Rows are points. To make a cloud, some directions were put in groups of two or more. Within a group, all points are equally far from the middle, so they leave a hole (a ring in 2 directions, a hollow ball in 3). The other directions are filled evenly. Then the cloud was stretched, turned, moved and blurred a little. How many holes are there, and how many directions does each take, smallest first?

Cloud (19 x 3):
[[-10  31  10]
 [ 24   9 -51]
 [-12 -33 -51]
 [ 57  13 -16]
 [ 52  11 -28]
 [ 54  13  25]
 [  5  32  35]
 [ 12 -17  60]
 [ 27 -41  -1]
 [ -2 -39  46]
 [-29 -54  10]
 [-23 -56   0]
 [ 34 -23 -41]
 [-28  17   2]
 [ 55  -8  -8]
 [  6  11 -50]
 [-22 -43 -38]
 [ -7   9 -48]
 [ 14 -48   4]]
Holes: 1 (3)

Cloud (30 x 4):
[[ -2  -1  17 -45]
 [-12  56 -16  25]
 [ -7   8 -35 -42]
 [-17  -6 -24 -44]
 [  0  -4  -2  42]
 [ 53  20  -8  39]
 [ 59  12 -26  16]
 [ 59   1 -19 -16]
 [ 10  11 -36  35]
 [ 17  35 -30  44]
 [ 49  23 -27  33]
 [ 36  27   9  41]
 [ 59  14 -20  26]
 [  6 -22 -29 -15]
 [-10  58  -9 -11]
 [ 60   5  -7  29]
 [ 14  -1 -44 -13]
 [ 12  30  23  20]
 [ 51 -22  -3   6]
 [ 44 -13   3  30]
 [-26  52 -16 -17]
 [-35  30  -6  25]
 [ 37 -11   2 -42]
 [-37  31 -17 -33]
 [ -3  60  -9  16]
 [ 57  15 -25  23]
 [-33  19   8  20]
 [ 10  39  12 -26]
 [ -6 -22 -17 -39]
 [-18  23 -16  41]]
Holes: 2 (2, 2)
